Every row gives one point. Each copy is the shape, with its points in the same order, stretched, turned, moved and blurred by noise. Some copies are also mirrored. Which?
In the rows, 128 means zero.

Shape:
[[148 176]
 [153 155]
 [ 16 132]
 [139 159]
 [164 135]]
Copy 1 (5 x 2):
[[163 118]
 [148 117]
 [156 226]
 [155 125]
 [129 109]]
Copy 1 is: only turned
Copy 2, 5 rows:
[[163  91]
 [143  88]
 [147 219]
 [150  99]
 [122  81]]
Copy 2 is: only turned
Copy 3:
[[ 79 176]
 [ 96 162]
 [ 76  60]
 [ 92 156]
 [126 152]]
Copy 3 is: only turned
Copy 4, 5 rows:
[[144 198]
 [160 184]
 [ 45  86]
 [137 177]
 [178 160]]
Copy 4 is: only turned

Shape, 9 rows:
[[123 124 109]
 [118 155 139]
 [152 151  88]
 [106 117  92]
 [136 172  81]
 [123 162  77]
 [149 116  79]
 [141 153 159]
 [126 133 249]]
Copy 1 (9 x 3):
[[144 117 131]
 [123 151 103]
 [160 142 156]
 [164  98 128]
 [174 148 137]
 [181 133 132]
 [166 111 171]
 [ 98 164 116]
 [ 14 183  69]]
Copy 1 is: only turned
Copy 2:
[[137 117 126]
 [123 148 108]
 [110  96 110]
 [174 104 104]
 [132 102  81]
 [148 101  81]
 [138  83 124]
 [ 81 145 139]
 [ 61 201 172]]
Copy 2 is: mirrored
Copy 3 (9 x 3):
[[138 119 145]
 [124 145 118]
 [150 147 163]
 [159 105 141]
 [159 151 153]
 [163 142 141]
 [149 117 181]
 [ 99 154 132]
 [ 34 132  91]]
Copy 3 is: only turned

Shape (10 x 4):
[[171  85 155 149]
 [105 177  88 131]
 [191 104 184 156]
 [ 81  92 100 149]
 [125 135 142 122]
 [112 173  93 102]
 [144 170 189 101]
 [170 149  87  86]
 [141  86 186  77]
 [179 180 155 185]]
Copy 1 (10 x 4):
[[ 79 149 148 124]
 [159 106  92 138]
 [ 72 175 148 134]
 [100  70 114 153]
 [110 126 109 123]
 [163 109  92 107]
 [110 174  87 102]
 [166 125 123  94]
 [ 70 142 121  69]
 [129 186 115 169]]
Copy 1 is: only turned
Copy 2, 10 rows:
[[100 136 111 217]
 [183 116 118  99]
 [ 88 162 135 249]
 [152  40  93 130]
 [132 115 141 143]
 [149 133 112  79]
 [119 182 177 163]
 [101 167  91 104]
 [ 63 122 156 166]
 [166 195 124 219]]
Copy 2 is: mirrored
Copy 3, 10 rows:
[[124 101  84 188]
 [145 123 102  64]
 [146  70  61 199]
 [ 70 124 131 116]
 [144  95 112 138]
 [162 136 119  81]
 [192  57 108 159]
 [189 175 108 117]
 [146  99 154 220]
 [173  53  22 115]]
Copy 3 is: mirrored

Shape:
[[138 164 200 137  77 129 162  75]
 [ 84 168 182  73 116 148 183 155]
 [122 136 154 183 146 136 149 143]
 [124 153 221  90  33 100  55 174]
 [ 87 132  99 143 132 113  88 119]
 [ 91 168  71  84 108  67 152 161]
 [ 90 126 142 100  98  44 137 179]
 [158 119 163 119 242 147 159 126]
 [131 113  93 146 142 135 126  40]
 [ 80  95 146  35 132 113 108  76]
 [157  37 139 154 151 150 169 101]
 [167 121 103 143  84 134 105 125]]
Copy 1, 12 rows:
[[117 144 193  98 136 210 129 113]
 [ 76 171 151  87 131 136 110 177]
 [102 142 112 147  97 154 181 138]
 [136 239 220 140 193  89 139  92]
 [ 99 129 153 166  96  87 106 103]
 [ 41 120 164 166 161  74  38 132]
 [ 58 132 160 142 175  62 118 116]
 [101 122  31  76  93 145 155 122]
 [146  75 140 133  82 151 102  99]
 [120 120 162  53 126  69  65  97]
 [151  65  74  88 129 159 210 162]
 [149 127 144 173 158 140 117 125]]
Copy 1 is: mirrored
Copy 2, 12 rows:
[[161 169 104 108 180 145 152 119]
 [ 85 173  91  71 122 104 153 125]
 [132  80  97 102 110 155 168 137]
 [107 209 213 114 148 128 111  35]
 [114  71 120 134 138 121 104  97]
 [152  90 159 104 132   7 129 101]
 [158 119 197  76 124  58 124 109]
 [ 83  91  99 131  97 148 173 233]
 [153  78  80 151 162 140 102 153]
 [108 153 130 103 168 103  51 165]
 [178  89  91 110  73 183  88 180]
 [168 110 137 169 118 107 104  81]]
Copy 2 is: only turned
Copy 3:
[[147 158 144 168  69 136 131 184]
 [121 115 188 162 112 122 197 123]
 [112  89 155 142 125  82 107 138]
 [ 37 230 175 140  75 139 139 121]
 [125 144 161 130 176 130  98 105]
 [159 159 139 107 187  99 181  88]
 [134 168 166 114 130  83 170  75]
 [140  27 150  69 107 147 137 127]
 [183 116 121 142 140 171  91 133]
 [159 154 194 138 115 204 150  72]
 [154  65 101 146  99 132 105  89]
 [114 149  90 136 142 132 106 115]]
Copy 3 is: only turned
Copy 4, 12 rows:
[[ 95 163 200 135 146 100 119  48]
 [ 72  67 181 109 103  98 134 100]
 [106 128 174 190 151 119 109 140]
 [122 157 154 134  17 114  90  69]
 [144 173 129 124 141 135 123 171]
 [133 148  82 101 132 109 193 120]
 [ 93 154  64 121 108  94 143  99]
 [142  24 165 157 190 115  61 161]
 [151 180 153 108 216 154 122 134]
 [114 121 112  29 150 133  94 121]
 [ 89 117 148 162 209 177  88 109]
 [159 168 159 158 135 176 135 105]]
Copy 4 is: only turned

Shape, 12 rows:
[[ 96  95 136 151 133 125 153 162 115]
 [100 125 103  94 125 131 109  82 118]
 [164 108 105 136 138 164 153 136 136]
 [131 154 142  94 135 117 125 153 155]
 [206 126  91 122 119  93 135  94 118]
 [143 125 124 144 150 162 124 143 154]
 [113 118 102 161 127 118 119 129 110]
 [100 163 137 128  96 164 147 104 119]
 [151 106  98 118  94  77 116 135 114]
 [137 121  70 127 156 127 146 183  91]
 [100 112  58 126 218 127 141 111  97]
 [136 125 132 154 174 214 143 116  80]]
Copy 1, 12 rows:
[[140 114 138 144 150 138 137 183 107]
 [ 93 146 147 104 160  96 118  86 139]
 [123 143 146 100  93 191 141 138  97]
 [110 110 111 142  92 112 117 152 169]
 [120 144 118 115  83 175 205  70 140]
 [141 134 131  87 116 168 128 145 131]
 [145 109 132 108 165 145 151 122 123]
 [161 143 110 112 146 118  80 123  67]
 [130 115 137 152 107 121 169  88 161]
 [ 58  93 125 143 135 191 148 151 110]
 [  7 114 128  85 207 160 180 146 125]
 [124 164 110  95 185 228  89 156  72]]
Copy 1 is: mirrored
Copy 2, 12 rows:
[[ 88 154  80 140 118 122 140 152  93]
 [ 74 102 188 119 123 150 115 132 125]
 [142 106  85  94 147 137 155 135 129]
 [146 154 107 147 134 163 121 164 143]
 [174  86 145 118 152 114  73 122 141]
 [140 131  86 127 155 156 164 136 113]
 [103 130 124 126 128 132 121 114  84]
 [114  92 137  96  70 165 132 158  63]
 [140 124 136 140 120 113  75 107 139]
 [ 91 132  65  93 174 149 120 113 130]
 [ 33 144 145  92 225 138 140 143 131]
 [ 68  52  79 118 161 165 164 144  67]]
Copy 2 is: only turned
Copy 3:
[[ 99 115 139  82 140 121 106 109 138]
 [183 133 133 110 151  89 119 104 107]
 [106 137 115 150 135 113 119 111 105]
 [159 123 115 111 142 149 108 153 128]
 [127 178 121 152 167 102 171 130 120]
 [121 100 121 142 117 107 111 137 103]
 [116 119 129  95 147  79 125 125 114]
 [158 129  90  97 109 112 119  92 110]
 [127 172 125 100 183 100 134 134 148]
 [ 84 151 133  93 187 123 100 133  89]
 [122  99 171 116 182 103 120 115  56]
 [105 114 142 136  75  89 115  97  56]]
Copy 3 is: mirrored

Shape, 17 rows:
[[122 122 183 162  85 101 130 187 105 157 129]
 [124 199 142 152 154 106 143 106 107 127 137]
 [105 185 105 155 155 210  85  92 135 117 145]
 [149 125 128 152 133 123 137 175 107 154 132]
 [145 140 181 152 162 118 152 121 113 161 132]
 [148 118 126 157 147  98  65 180 188  98 145]
 [115 123 101 111 134 136 138  76 125 150 136]
 [122 170 115 165 146 105 123 185 125 143 131]
 [145 127 171 118 154 117 127 170 116 112 130]
 [140 123  92 164 160 109 112 109 111 118  99]
 [ 97 154  98 156 161 120 112 148 139  90 120]
 [136 130 104 124 110 164  94  94 151 159  84]
 [ 99 159 106 149 150 126 142 150 107 162 106]
 [ 93 117 154 125 128 111 115 133 107 152 140]
 [135 139 188 164 158 162 138 126 142 157 129]
 [102 156  98 119 160 105 140 139 118 159 112]
 [121 124 100 158 155 100 149 164 148  67 128]]
Copy 1:
[[118 127 137  85 161  65 154 135  48 104 114]
 [127 152 124 121 100  77 135  84 135 112 170]
 [108 119 144 158  73 102  94 155 174 128 198]
 [124 143 113 131 135 104 149 134  66 129 136]
 [122 114 129 109 129  91 181  92  96 129 142]
 [100 109 148 167 145 176  82 111  69  82 104]
 [130 136 104 124 130 143 138 138 157 107 168]
 [117 157 134 144 142  95 116 109  74 126 152]
 [145 123 141 117 121 126 135 107  73 119 111]
 [121 157 123 178 126 132 132 121 141 103 122]
 [111 162 151 160 122 140  80 119 137 113 133]
 [130  89 106 154 151 113 112 157 156 113 145]
 [129 158 131 140 152  89 133 124 113 142 164]
 [138 126 148 100 155 116 152 133  94  96 149]
 [101  86 142 114 127  93 157 115 106 145 143]
 [145 155 125 140 162 119 128 110 114 128 164]
 [ 96 179 134 148 117 168  79 110 129 117  93]]
Copy 1 is: mirrored
Copy 2 (17 x 11):
[[156 142 115 151 173  68 149 191 151 142 118]
 [ 94 128 108 122  73 122 144 142 115  95 161]
 [111 145 144 145  56 137 108  88 118  73  85]
 [135 144  97 153 119 117 127 162 160 152 139]
 [ 88 155 104 147  92  92 184 144 139 141 138]
 [115 102  59  64 109 163  93 133 191 112  31]
 [ 97 120 166 130 115 156 132 100 111 141 152]
 [117 127  63 126 106 117  89 150 145 137 137]
 [113 137  80 144 113 133 168 184 119 134  94]
 [146  96 116 106  69 147 129 105 136 148 134]
 [121  86  69 120 102 162 100 114 120 120 105]
 [154 163 157  98 132 154 133  75 117 132 116]
 [121 138  90 144 122 107 117 122 113 164 165]
 [114 122 138 134 131  93 144 165 113 155 111]
 [ 98 155 101 158 101  85 186 119 143 113 101]
 [ 96 129  85 128 116 138 111 125  99 170 168]
 [121  55  48 126 118 187 115 119 133 126 116]]
Copy 2 is: mirrored
Copy 3, 17 rows:
[[ 76 155 136 120 160 154 146 167  84 162 155]
 [133 206 112  95 148 133 181  92 132 131 123]
 [144 218 133 131 104 112  76 120 219  99 102]
 [125 150 100 141 163 148 113 170 109 138 111]
 [105 166  91 128 178 154 155 118 120 172 116]
 [110 149 104 157 150 167 152 165 174   7 105]
 [149 127 153 106 145 114 112 105 165 141 126]
 [131 191  92 105 144 140 149 169 122  92 109]
 [105 165 110 138 162 172 146 130 104 110  67]
 [130 135 114 135 114 127 154 153 185 104 110]
 [143 179 117  85  94 145 151 147 179  61  87]
 [116 132 130 139 130  71  65 125 188 133 140]
 [145 178 114  85 135 113 125 168 143 147 108]
 [115 157 172 111 164 135 143 140 143 139 123]
 [ 92 178  81 128 167 163 123 123 148 164 120]
 [152 165 116  74 146 107 135 134 139 121  92]
 [130 129  99  95  93 198 181 153 151  65  76]]
Copy 3 is: mirrored

Shape (16 x 12):
[[ 91  52 135 132  90 158 101 169 174 126 120 146]
 [149  62  88 130 114 130 111 153 159 156 139 132]
 [154 139 120 185 121 158 189 116 120 114 121 143]
 [174 185 110 130 124 137 187 129 112 113  93 137]
 [166 149 133 150 133 137 114 139 118 130 100 156]
 [ 99 157 132 174 123 105  84 195  98 158 125 100]
 [137 185 103 178 114 110 141  82 121 202 156 114]
 [166 164 130 102 104  72 196 123 134 134 124 107]
 [172 103 138 117 102 193 144 138 139 165 162 150]
 [159 147 103 142 122 182 107 156 172 122 146 163]
 [119 149 143 143 128 147 111 159 145  85 152 133]
 [112  94 112 118  75 177 157 137 191 169 113 112]
 [103  93  84  82  79 168 138 166 146 129 159 161]
 [100 134 116 113 202 110 115 183 131 192 155 142]
 [ 92 108  97 101 200 125  52 149 107 197 160  84]
 [132 215 143 120 123  90 143 108 102 118 117 163]]
Copy 1:
[[ 85 135 144 183  95 176 126 138  86 106 123 135]
 [ 70 144 149 169 130 148  97 161 128 144 143 160]
 [178 124 117 146 147 106  88 153 117 109 107 113]
 [210 102 142 117 143 114  92 151 175 107 129 125]
 [151 108 128 173 112 114 114 122 156 103 113 159]
 [112 113 146 189 151 107 181 129 174 103  54 173]
 [186 118 112 115 155  98 174 175 161 190 103 161]
 [195 116 161 114 151 109 136 177 191 119 153  92]
 [129 114 172 132 106 110  89 165  86 135 151 158]
 [165 137 138 150 101 147 106 149 109  96 144 200]
 [156 130 119 152 115 116 150 128 113  57 116 161]
 [131 128 149  91 101 174 116 178 108 141 138 123]
 [120 100 162 145 151 181 127 164  86 108 159 169]
 [114 150 207 168 147 124 138  72 150 162 107 184]
 [ 46 132 145 132 150 102 161  69 134 165 119 216]
 [230  90 124 143 132 117 184 109 172 116 122 135]]
Copy 1 is: only turned
Copy 2, 16 rows:
[[109 124 182  74 154  80  84 109  80 142  58 136]
 [124 112 114 105 126  70 139  84  97 125  67 136]
 [135 144 180 186 107 128 148  74 178 156  74 115]
 [171 135 144 225 153 134 168 128 161 132  99 137]
 [157 128 129 180 130 152 147 121 103 114 110 114]
 [107 137 106 126 154 163 172  72 106 153 181  98]
 [220  95 111 161  79 116 193  11 147 180 144 108]
 [194 155  99 184 142  67 180 128 154 152 129 136]
 [157 134 147 130  97 109 137 118  82 173   7 182]
 [127 102 188 195 134  95 155  95  72 137  61 146]
 [ 80 138 196 172 132 100 151 118  94 137 131 145]
 [173  95 160 102 155  63  85  87 110 196  36 160]
 [140 119 196 109 167  63 164 119  91 138  22 200]
 [ 95  76 117 109 136 109 206 141 101 178 101  89]
 [ 73  51  76  67 100 128 165 124  84 147 163 151]
 [213 131 155 206 141 133 199 133 128 119 158 117]]
Copy 2 is: only turned

Shape, 16 rows:
[[132 142 118 135 138 133  94 147 125 131 131 159]
 [130 106 132 140 130 154 140 149  95 126 148 116]
 [150 105 152 146 147 113   7 158 130  99 145 105]
 [163 150 108 137 142 125 139 149 131 100 157 114]
 [199 137 136 102 132 154 148 150 138 107 152 149]
 [134  55 112 144 118 136 146 137  58 110 148 101]
 [126 133 122 104 117 111 141 156 143 140 162 118]
 [123 139 131 116 155 138 149 124 145 110 151 132]
 [123 137 157 149 156 126 142 138 126 166 146 103]
 [125 144 115 149 111 146 148 110 110  94 151 157]
 [139 118 113 128  49 153 144 162 143 118 144 110]
 [134 147 112  85 149 146 143 120 139 110 148 105]
 [147 131 106 148 153 151 126 122 144 122 146 138]
 [120 121 113  87 133  45 127  82 145 102  93 104]
 [132 141 126 147 136 129 139 158 114 107 119 103]
 [122 116 128 139 155 133 128 161 141 111 149 129]]
Copy 1:
[[135 118  96  86 115 127 108 114  96 135 105 154]
 [138 114  88 123 146 133 169 134 151 113 129 106]
 [176  76 111  68 162 162 173 110  44 176 124 150]
 [164 128 117 129 129 146 120 107 147 120 157 149]
 [170 158 119 138 133 130 134  86 176 108 103 180]
 [157 102  80 151 154 131 229 133 128  86 127  65]
 [148  96 137 134 109  96 120 120 144 100 119 146]
 [133 128 120 153 155 136 101  96 147 113 123 151]
 [ 96  95 101 128 112 124 138 101 170 154 157 126]
 [126 134 127 105 143 162 121 105 135  60 122 142]
 [161 104 158  96 110 142 134 172 165  60  94 109]
 [163 136 136 149 161 116  91  97 149 111 116 125]
 [141 121  89 128 139 163  97  91 134 128 116 149]
 [141 129 199 177 105  96 120  77  63 105 103 107]
 [137 131 114 123 126 140 135 151 139 136 155 108]
 [144 107  88 145 147 142 124 130 122 135 128 149]]
Copy 1 is: only turned
Copy 2:
[[114 143 102 121 158 114 153 155 126 125 147 127]
 [116  92 124 124 125 132 123 146 114 102 139 145]
 [111 130  12 154 197  86 116 120  91 109 131  78]
 [154 140 119 120 143 157 104 178 124 118 122 134]
 [130 108  98 105 138 161 119 169 172 163 105 150]
 [107  68 119 151 101 150 140 152  70  91 119 152]
 [170 120 127 134 121 115 140 140 140 126 134 135]
 [148 124 136 116 161 133 120 126 138 127 117 152]
 [152 100 156 139 149  89 103 137 120 120 156 117]
 [ 96 150 141 118 121 164 122 137 127 118 117 163]
 [129 110 116 116  75 181 137 105 153 122 140 128]
 [166 130 129  77 139 133 112 134 123 139 107 157]
 [128 130 124 127 165 146 120 137 117 142 148 143]
 [166 143 146 128 150 115 172 114  95 150  59  96]
 [137 120 135 108 139 146 125 156 125  93 130 109]
 [145 110 111 142 173 130 135 135 132 100 139 130]]
Copy 2 is: only turned
Copy 3 (16 x 12):
[[163 133 127 102 126 135  83 120 105 165 117 130]
 [150 104  93 115 114 131 136 139  95 131 149 110]
 [139  81 118  77 114 167  16  71 113 129  87  83]
 [124 119  51 109 141  92 110 120 127 152 114 120]
 [141 118  60  96 116 108 136 143 138 177  79 105]
 [111 101  90 114 120 135 151 126  56 118 140 126]
 [128 134 112  80 141 144 141 115 154 149 127 124]
 [143  98 106 132 141 100 142 127 140 156 109 140]
 [125 110 117 133 121 124 122 121 149 165 166 117]
 [140 159  95 138 116 100 125 133 105 123 125 134]
 [125 153  83  79 126 185 131 152 132  83 135 102]
 [133  93 106 119 165 103 156 136 141 153  98  97]
 [145 114  91 142 142 121 101 126 110 161 106 140]
 [ 34 130 149 131 185  98 102 105 130 151  87 146]
 [126 113  82 104 131 104 105 147 114 130 134 109]
 [156  87 106 109 127 126 114 119 133 146 113 158]]
Copy 3 is: only turned

Shape, 17 rows:
[[156 126 129 156 104 136 114 112 164 113 195 111]
 [134  95 155 140 119 201  98 140  97 154 134 122]
 [ 96  91 147 156 105 140 189 144  91 120 157 151]
 [157 132 176 111 108 139  98 180  45 159 151 135]
 [156 147 131 111 119 142  97 109 160 111 145 128]
 [145 110 128 110 147 125 146 113 130 112 131 121]
 [126 116 189 111 107 111 112 117 153 114 124 117]
 [115  90 166 176 173 130 144 129 162 130 130 154]
 [ 85 159 125 134 152 140 105 128 130 107 161 136]
 [133 157 118 167 187 105 100 122  91 124 129 146]
 [ 97 106 127 144 154 137 129 136 115 133 150 249]
 [122 114 115 111 120 127 127 108 156 134 154 159]
 [136 186 122 109 111 128 147 113 150 127 171 143]
 [ 71  96 115 111 113 102 100 108 163 192 136 112]
 [121 109 113 169 115 111 127 136 159 134 126 151]
 [155 110 155 176  99 110 127 136 147 114 145 112]
 [138  97 131 146 115 105 122 189 157 122 137 122]]
Copy 1, 17 rows:
[[163 131 125 130 100 160 158 151 139 110 100 148]
 [166 153  94 148 120 123 149 122 187 155 148 148]
 [154 105 167 154 119 118 165 106 139 180 190 193]
 [180 144 167 102 147  90 152 185 179 173 147 138]
 [142 154 110 126 130 146 114 160 140  81 105 111]
 [116 135 106 133 136 127 139 133 108 111 135 123]
 [126 146 120 149  96 139 128 166 138 124 157 107]
 [122  79 112 198  61  83 134 101 136 167 133 148]
 [112 107 126 130 125 120 108 133 162 111 119 186]
 [110 120 136 124 140  57 109 153 118 143  83 167]
 [165 114 159 173 103  40 113 123 139 120 160 169]
 [130 136 136 154 123 117 130 128 123  87 131 134]
 [140 105 134 139 160 151 123 144 138  94 108 146]
 [ 72 127 137 175 107 116 162 106 166 106 128 133]
 [122 134 169 150  96 108 134 109 125 135 117 141]
 [150 131 170 127  95 132 155 154 123 158 123 136]
 [141 113 179 105  94 106 150 123 129 147 126 118]]
Copy 1 is: only turned
Copy 2 (17 x 12):
[[125  86 157 117  44  95 125 128  93  81 185 120]
 [158 104 124 148 113 127 164 181 161 100 121 154]
 [152 133 164 128  63 201 152 150 153 126 116 126]
 [120 151 179 150 145 132 192 141 189 102 113 151]
 [121 119 129 135 112  85 106 106 105 112 141 117]
 [129 111 131 104 121 110  97 106 128 129 117 140]
 [134  97 147 160 113 108  93 139 136 129 188 155]
 [174 104 140  96  91 125 131 131  85 167 157 159]
 [ 90 132 145 114  99 100 148 104  93 162 125 108]
 [101 151 101  74 155  90 158  79 104 169 130 139]
 [155 192 129 126  76 147 162  89  83 169  72 136]
 [138 119 135 137  71 125 112  96  86 115 116 118]
 [125 130 163 132  83 110 130  67 103 124 124  75]
 [131  46 124 172  76 148 124 101  55 120 140 154]
 [166 109 106 128  93 161 125 117  64 121 149 121]
 [150  98 137 127  88 136 124 142 105  97 199 139]
 [151 106 166 124 116 159 137 149  77  97 158 133]]
Copy 2 is: mirrored
Copy 3, 17 rows:
[[117 121 177 125 153 135 144 177 114 141 116 177]
 [138 138 224 160 147 151 103 138 141 130 194 142]
 [171 117 190 183 142 119 107  72  94 152 123 160]
 [175 133 180 185 172 217  62 125 140 142 173 111]
 [109 124 137 112 155 126 114 204 137 124 140 120]
 [145  79 145 125 133 116 133 158 108 122 164 125]
 [124 118 121 142 121 144  56 191 152 102 127 151]
 [164 130 155 155 106 129 144 139 185 153 145 154]
 [124 143 134 120 165 144 145 113 168 144 148 154]
 [147 154  96 134 125 195 187 109 165 128 193 138]
 [221 179 132 169 162 111 101 118 176 177 167 123]
 [149 124 141 112 142 101 104 159 122 153 144 147]
 [103 123 124 119 169 114 137 158 120 164 117 106]
 [136 131 141  69  84 135  76 112 133 157 149 213]
 [151 160 154 113 105 148 115 135 139 135 109 158]
 [140 132 169 143 117 167 109 168 121 113 109 170]
 [177 119 189 112 125 175  81 147 148 130  85 149]]
Copy 3 is: only turned

Shape:
[[159 146 143  76 137 116 129 143 129 134 139 122]
 [125 101 149 102 111 153 117 129 136 116 105 125]
 [134 101 150 113 112 128 151 146 140 104 114 111]
 [170 114 122 123 109 117 136 138 131 102 123 143]
 [133 114 128 112 145 110 127 139 136 111 131 140]
 [127 151 134 103 109 164 119 129 120 125 140 133]
 [128 187 116 128 110 203 122  69 165 149  65 115]
 [124 130 135 112  99 112 151 137 122 122 135 143]
 [119 147 152 131 111 122 114 119 124 103 119 134]
 [135 116 127 117 102 145 125 112 117 133 120 135]
 [126 114 155 109 147 115 117 132 147 197 117 132]
 [158 125 108 128 107 116 107 149 134 167 135 137]
 [149 142 131 120 103 131 125  96 143 105 140 114]
 [173 140 115 112 101 110 108 140 116 102 138 127]
 [132 109 150 129  94 107 114 129 124 144  57 138]
 [122 151  80 126 126 106 169 146 130 116 139  67]
 [136 122 125  76  99 124 112 121 120 115 124 142]
 [143 129 150 101 120 133 115 135 193 102 134 138]]
Copy 1 (18 x 12):
[[106 147 125 126 146 148 104 131 156 126  98 164]
 [118  83 131 151 149 150 168 139 142 118  96 162]
 [130  87 123  98 124 146 141 141 127 104 107 172]
 [133  98 103  91 149 139 128 176 139 110 122 120]
 [ 93 113 124 108 124 135 130 149 139 139 126 127]
 [125 114 155 153 167 104 133 135 155 147  96 154]
 [145 111 141 195 197  24 153 129 195  74 122 172]
 [136  98 131 101 146 130 135 141 135 153 135 162]
 [111 117 139 114 171 111 167 132 119 145 144 151]
 [150  93 127 143 161 125 159 132 150 122 121 131]
 [128 142 122 183 118 165 131 128 133 120 126 154]
 [145 150 129 138 136 155 126 176 159 112 127 103]
 [124 108 149 107 188 108 119 118 139  86 139 134]
 [119 141 128  89 169 145 133 161 157 114 123 111]
 [150 107  88 137 149 167 217 161 138 123 149 165]
 [132 152 161  42  91  76 110 105 188  88 140 141]
 [106  99 133 131 174 157 156 139 170 144 115 148]
 [ 73 103 150 131 163 146  94 177 129  99 108 161]]
Copy 1 is: only turned
Copy 2 (18 x 12):
[[131 115 148 140 101 133  90 119  94 132 186 112]
 [134 106 102 133 133  85 113  99 124  97 122 123]
 [153 119 130 110 112 111  98 107 115 113 121 107]
 [147 141 124 139 133 152  90  87 131 121 143 118]
 [125 119 135 122 138 147 121 108 120 131 146 118]
 [142 114  97 159 107 103 129 127 114 108 153 134]
 [137 129 134 234 149   7 158 127 154  76 140 134]
 [132 119 125 134 116 147 103 135 101 113 128 135]
 [116 119 141 170 121 132 143 109  99 116 107 119]
 [124 124  95 146 140 111 101 110 119 115 125 148]
 [ 63  93 124 152 134 101  93 147 128 132 132 124]
 [129 105 114 169 128 156  87 121 160 138 145 140]
 [135 142 135 154  98 117 122 101 129 118 142 138]
 [162 123 138 155 110 175  98  83 118 137 159 130]
 [104  93 142 178 170 121  94  92 108 106  74 125]
 [206 109 192 114  98 150 110 141 118 171 162 136]
 [137 104 112 142 132 133 103  99 105 102 158 154]
 [135 120 136 152  92 102 140 114 164  73 160  99]]
Copy 2 is: only turned
